Each wall is flat, endless, passes through zero and stands at right angles to its row. A trip goes straight from one point to another. List the walls that it crosses, first one first.
In the rows, 128 means zero.

Walls:
(1): [101 130  80]
(2): [ 60 127 173]
(3): [161  95 143]
(4): [ 65 150  51]
(5): [145 116  94]
(6): [138 129  34]
(7): [121 149 184]
Trips:
[152 145 129] to [101  96 165] => 6, 5, 2
[210  31 168] to [119  64 160] => 7, 2, 5
[183 110 137] to [144 135 137] => 7, 5
[ 99 138 150] to [ 73  79 128] => 1, 7

Walls:
(1): [ 90  84 200  55 164 132 170 202  78  88  75]
(2): [107 134 107 161 174 107 103 102 158 157 122]
(3): [ 69 103 140 124 105 157 127 131 144 135 103]
(4): [195  86 144 220 103 123 132 153  71 208  86]
(5): [131  32 159 183 142 137 117 119  91  70 139]
(6): [217 144  70 104 166 165  78  67 123 222  86]
(7): [168 157 139  88 170 148 123 108 239  93  62]
Trips:
[115  65  91 194 131 141  45 169 220 206 103] to [ 87 174  58  83  69 133  76  89 201 100 113] => 5, 4
[151 104 201 106  98  83  90  52 195 124 112] to [ 86 142  94  91 179 110 171 159 128 164  28] => 5, 1
[171 185 182 123 118  67 108  80 134 148 129] to [ 91 144  95  89 107 202 147  84  95 132 108] => 4, 2, 3, 7, 1
[130 120  97 184 132  93 110  99  81 133  78] to [117  85  92 121 143  53 123  88  58  35 141] => 6, 1, 4, 2

Walls:
(1): [109 150 141  85  85 176 230 149 109 126 133 114 125 148 128 104 116 203
  87 118  77  35 116  97]
(2): [ 88 210 156 134  70 175 135 133 112 134  83 107 208 100  94 162 153  98
 210  69 179  92  88 173]
(3): [203 155  79 190 174 183 150 109 181  88 116 144 211 106 195  93 101  93
  78 109 175 153 180 139]
(4): [161  99 167 118  76 142 182 126 108 172 149 116 152 168  75  77 154 151
  82  71 110 168 114 154]
(5): [104 135 133 109 157 135 143 126 157 133 155 140 150 173 153  77 143  97
 147 188 112 137  69 214]
(6): [166 123 134 201  79 125  77 119 106  75 133  82 153 193  76 103 153 122
 149 112 111  56 174 152]
Trips:
[145 100 218 141 190 158 136 113 133 167  26 119 171 166 152 150 189 127
 120 125 138 166 106 112] to [ 97 158   7 126  94 183 156 152  85 165  97  81  99 131 158 193 163 104
 150 158 147  98 135 192] => 4, 1, 3
[108 139  49  97 142 156  89 117 188  67 213 123 167 157  90  90  89 131
 107  71  83 143 133 115] to [ 72 176 100 166 108  83 101 124 139 154 117 152 130 147 232 188  98 213
 139  61 160 101 135 167] => 4, 5, 2, 6
[142 169 137 135 143 159  65  95  94 145 122 153 133 143 184 152 170 139
 111 142 106  93 168 157] to [185 135 127 145 101 167 181 101 131 147  60 145 147  82 111  98 157 131
 103  83  68 233 156 181] => 4, 5, 6
[125  84 123 147  88  99  89  67 136  94 166 203 141 144 230 213 125 139
  86 123 125 162 159 159] to [165  96 185 187 113 153 157 124 181 117  98  86  69 155  61  33 122 173
  68 104  68 105 118 134] => 6, 4, 1, 3
[146 129 127 107 127 173  72  74  77 116 140 220 128 156  62  93  86 158
 132 186 155 177 120  83] to [159 131 169  13  77 145 150 109  92  94 163 116 145 109 103 130  87 111
 194 138 129 124 188  82] => 1, 2, 6
[ 96  74 148 151 120 104 173 112 230 176 170 146  76 122  97 148  93 166
 153  90 102 131 226 138] to [170 127  91 132  88 134 139 181 116 129 110  85 114  98 163 137 151 142
 126 124 193 112 175  80] => 3, 6, 4, 2

Walls:
(1): [140 143 204 113 194 105 171 161 166 181 181  75 136  45 102 100 119 148
 129 150 115 159 102 177 121 105 128  87  90 160 130 177  75 115 140 192
  89 126 191 134  58 145 155 134 124 206 120 111]
(2): [113 128 119 139 120  98 105 194 175 110 137 115 160 211 178 168 139 119
 129 108 149 147  83 139  69 119 171 139  22 167  68 144  99  75 129 139
 111 152 110 109 189 122  88 185 124 131 111 117]
(3): [116 141  76 178  53 107 108 107 123 175 181  77 113 172 161 148 184 147
  70 128 154 168 132  57  63  98 102 125 171  93 110 138 135 160 182  86
 116  97 138 170 146  79 126 146 106 107  89 158]
(4): [ 91 119 209 142  47 147 120  86 169 159 134 145 109  96 162 168 209 165
  96  89  92 198  53 108 150 132 132 118 187 146  89 166  55 169 112 123
 160 167 156 149 111 153  83 176 100 107 154 125]
(5): [ 79 173 125 178 132 179 113 102  90 133 107 104 101 101  83  94  63 151
  90 145 171  86 148 131  80 139 160 147 128 177 179 122 129 199 152  98
 183 153 122 179  97 140 196 164 123 100 168  20]
(6): [144 193  76 151 152 124 110 136 139  97 157  97 165  85  46 119  92 143
 134 115 166 154 148 100  75 132 128 131  94 152 151 137 109 143 176 102
 209 151 116  51  97  80 146 200  92 111  97 164]
(7): [142 141  82  67 104 127 144 182 118  96 104 156 161 138 125  60 118 157
 177 120 180 139 183 169 173 144 195 143 128 101 209 107  84 166  97 165
 127  79 153 196 149 135 170 124 179  63 109 117]
(8): [160 124 203  98  73 176 149 141 131  99 115 105 141 187 148 160 175 114
  74 139 108 130 109  88 170 132 131 159  97 134 102  54 141 160 165 111
 174 146 169 156 138 142 101 107  99 175 127 131]
(9): [163 224 159 163  77 103  92 111 129 160 155 187  62  99 123 112 205  26
 117 111 108 129 135 150 107 158 138  12 147 168  82  59  93 147 123 143
 178  62 176 131 178 148 176 177  92 182 197 131]
(10): [ 90 132  67 190 115 110 171  90 175 114 105 161 108  85  70 120 216 100
 153 102 110 196  66  64 119  99  99 177  82 107 127 172 152 177 118 139
 121 158 158 249 198 185 119  64 113 139 112 108]
Trips:
[181 129  88 118 132 239 116 162 177  93 227 191  92 148 155 116 193 192
 148 119  34 157 105 111 183 156 155 110 142 124 150 155 122 113  79 158
 134 213 135 140 192 112 111 173 169 110  94 153] to [154 115 146 184 134 147  97 154  95 141  78  76 149 115  39 211  91 139
 153 111 132 111 139 157 159 111 118 108 139 116 185  80 147 178  87 127
 164  98 142 145 106 119  81  71  89 128 134 132] => 2, 6, 5, 4, 10
[136 142 131 162 154 128 144 102  73 132 174 139 135 137 115 153  77 128
 122 228  82 137  92 168  98 164 121  95 158 104 145 106 134  74 149  89
 118  94 113 103  70  34 121 104 107 162 129 103] to [ 81 152 123 150  86  43 127 157  82 149 153 136  71 130 212 111 142 126
  95 132 125 160 124  93  48 165 156 159 116 128 166  94  74 102 109 110
  99 112  81  80 108 174 154 142 102 101 125  54] => 9, 2, 1, 4, 6
[157 157  89  80 161 155 156 141  68 116 152  70  73  84  85 157 182 168
 177 153 124 123 145 142 144 126 129  64 157 124  91 109 156 192  76 189
 115 142  85 119 125  68  46  83 148  61  85 123] to [158 108 145 164 157  95  72  88 119 144 143 120 128 109 113  65 128  88
 101 109 138  66 116 131 136  75 126 143  92 154 103 122 111  81 173 135
 149 146 174 101 105 128  68 126 107 168 150 137] => 1, 7, 9, 8, 2

Walls:
(1): [156 106  81 164 150  61 148 158 152 149 171 129 119 175 173 151 114  71
  84 191 124 114 167 133 155 103 177 199 174 148 145 119 167 102 132 124
 168 144  74 163 149 119 207  51  78 151 191 163]
(2): [137 215 154 100 112 169  61 170 103 106  75 162 175 170 106 108  97 196
 191 140 198 139 131 131  80  82 154  73 137 178 111 133 109 123 157 151
 210 133  99 206  93 154  32 108 126 109 184 117]
(3): [124 130 145  35 113 180 181  79 187 147 129 148 138 122  30 135 160  92
 173  91  79 135 154 165  81 143 160  83 133 103 172 120 177 173 129 129
 219 155 129 107  68 156 136 103 160 111 146 140]
(4): [ 82  99 147 117 114  60 157  80 159 159 173 137  94 116 141 148  67  88
 169 128 125 131 127 117 150 102 167 155 112  88 109 202  68 160  38 112
  27 130 150 130 163 129 124  54  74 104  58  98]
(5): [ 61 125 157 115 134 141 183 131 193  65 179  29  98  87 118 155  74 162
 204 174 146  90  99 132  80  83  69 192 182 150  73 169 107 157 202 132
 107 114 114 113  81  90 117 118 167  87 186 117]
(6): [119 175 110 163 100 116 112  92 128  95  55 141 156 101 134 106  36 104
 135  92 134 136 180 117 101 166 184 140 178 204 130 161 123 205 152  93
 156 160  96 156 190 135  82 143  90 158  75 131]
(7): [166 153 123 179 125 191  65  96 128 145  61 119 104 159 206 101 103 140
 102  83 106 112  97  71 119 130  98 119 112 122 108  97 170  82 188 120
 123  78 159 112 144  86 171 130 102  65  87 115]
(8): [142 144 124  67 130 138 113 151 170 199 104 136 244  71  98  88 146 102
 171 153  68 189 181 161 100 100  62 126 141 152  60 122 189 139  65 116
 178  54 139  76 124 174 137 107  50  97 167 100]
(9): [ 60  61 128 138 104 150 160 190 169 182 118 141 202 137  82 134  62 195
  82 185 154 151 140 118 211 192 173 134 120  24 133  57  92  52 121  95
 164 151  52  94 103 171 165 155  94 127 104 117]
Trips:
[136 129  88  94 151 128 152 170  88 102 108  36 154 116 106 119 144 130
  61 175 149 134 180 131 107  91 106  98 165 153 188 117 201 120  84  24
  91 143  88 120 156 153 104 122 142  90 132 175] to [160 131 132 123  76  74 105 232 136 105 188 189 152 167  86 124 165 192
 164 135 102 157  82 107 168 191 209 116 134 164 119 191 149 103  97 154
 190 164  64  87 210 106 147 143 124 146 136 130] => 2, 8
[139  79  94  97 175 143 117  48 135 111 117 154 123 142  91  87 126 135
 114 144 112 132 164 184 113 154 100 158 112 130 103 154 111 140  95 127
 118 148 112  92  75  97 153 141 119 160 130  42] to [ 93 118 108 100 142 164 131 101 140 152 156 131 133 166 140  59 145  85
 204 138 158 130 218 100 195 173 165 125  95  71 115 142  77 115  74 162
 165  69  72 145 122  87 234  65 180 168  60 188] => 5, 1, 8

Walls:
(1): [135 159 133 172 147 111 105  81 101  96 128  70  79  84  76  82  95 126
 140 111 147 115 225  81 236 140 133 147 126 124 121 108 175 104 164 131
 190  96  53 122 162 173 126 116 114 146 153 142]
(2): [110 134 203  50  95  70 120 130 136  56  60 114 137  84  84 153 144  58
 191 181  79 209 155 140 130 235 105 166 132 125 159 175 150 153 142 136
 132 133  89 163 172 130 146 111 137 118 138  59]
(3): [122 193 119 161  95  57 117 131 159 145 156  84  88 166 100 155  95  65
  79  91 139 171 127 134 145 145 102 158 149 142 123 104 143 127  68 158
 117 126 120 137  99 163 160 116 112 147 197 119]
(4): [144 121 107 249 104  99 132 165  92 104 127 138 165 137  82  61 164 142
 153 146 196 104 115 133 116 166 177 157 153 124  97  20  86 191  70 122
 150  85 180 133 132 121 134 129 108 119  53  85]
(5): [138 106 106  80 100 146  76  94 119  66 161 176 159 122  93 101 146  68
 117 104 160 135 177  59 146 116 158 177 117 187 136 142 149 111  52 201
  97 141 120 101 144 116 177  98 142  58 103 176]
(6): [165 121 150 226  95 154  98 179 193 114 183 108 105 167  74 130  87  92
 106 167 160 135 158 190  96 127 171  37 196 104  79 173 118  93 137 127
 128 164 102 167  79  82 106 110 113  98 149 140]
Trips:
[173 135 157 100 154  86 223 108 173 130 120 121 153  71 108  79 126  91
  80 121 163 224 161 102 144 109 182  85 156 140  72 118 148 175 100  74
  76 156 189 127 117 132 115 126 164  98 141  67] to [109 113  83 140 128 139 188 116 160  91  42 138 149 113 167 140 148 100
 105 154  51 107 158 129 138 115 119 127 131 138 220 132 105 105 212 134
  95 157 111 158 178  93 103 151  92 126 161  94] => 5, 4, 3, 6
[ 84 119 140 145 133 150  78 125 104 160  86 135 144  60 143 130 197 155
 126 126  99  90 155  55 128 145 189 144 131  80 148  89 124 160 105 135
 180 123 119 218 106 150 178 164 124 138 133 130] to [119 114  65  93  50 144 123 126 163 143 158 133 184 142  69 109 109  87
 156 116 161 205 156 134 161 153 150 124 125 140 130 208 169 120 100 207
 124 103 123 150  95 154 141  41 145 116 107 125] => 3, 6, 4
[120 112 149  77 102  84 148 105  82  52  49 133 110 202 138  84 140 178
 107 185 177  96 126 170 162 156 155 172 112 141 164 104 200 158 190 140
 187 155  98 132  98 162 161 167 175 190 116 116] to [ 90 135 118 228 118 174  43 176  99 121 183 104 143 139 205  80 131 189
 116 182 135 118 161 134 183 112 102 181 120 143 129  85 122 194 105  78
 131 114  87 170  93 138  78 115 112 149 118  68] => 2, 6
[ 68  95  83 100 152 160 133 192  87 192 136 149 104 140 109 137 186 135
 129  77 137 114  93 120  98  94 107 181  53  83 120 135  74 157 183 150
 110 127 126  68 154  86 140 181 115  75 101  65] to [145 170 117 140 141 112 156 100 129 133  52 148 114 110 141  74  69 107
  63 124 125 112  91  50 143 104  96 145  65 127 156  33  96 107 207  97
 144 124  99 166  98 133 115 142 138 115  78 154] => 1
[101 179 101 152 133 113 212 161 136 150  29 118 135  92 127 162 108 160
  50 133 120 109 137  91 127 104  89 151 149 164 104 142 123 171 135 142
 142 143 109  88 204 148  66  74 123 112 180 110] to [127  94 152  33 173 133 182 160 144 106  89 153 174 136 136 133  96  94
 126 178  51  58 177  79  95  59  22 148 224 163 157 126  70 137 100 159
 174 162 155 169 126 160 150 139 102 156 153 190] => 1, 3, 5
[138 100 105  62 106 135 146 191  83 174  92  48 212 133 186 142 160  85
 106 191 129 165 162  68 151 140  98 153 174 191 218 166 164 145 154 146
  87 200  69  98 123  93 149 141 150 156 139  56] to [ 74 108  31 141 141  94 139  25 100 100 101  91 115  91  84  14  92 137
 148  93 107 117 141  89 170  87  98 185 128 127 138 111 119 177 127 131
 204 113 103  40 104 132  55 109 169 120 127 118] => 1, 4, 2
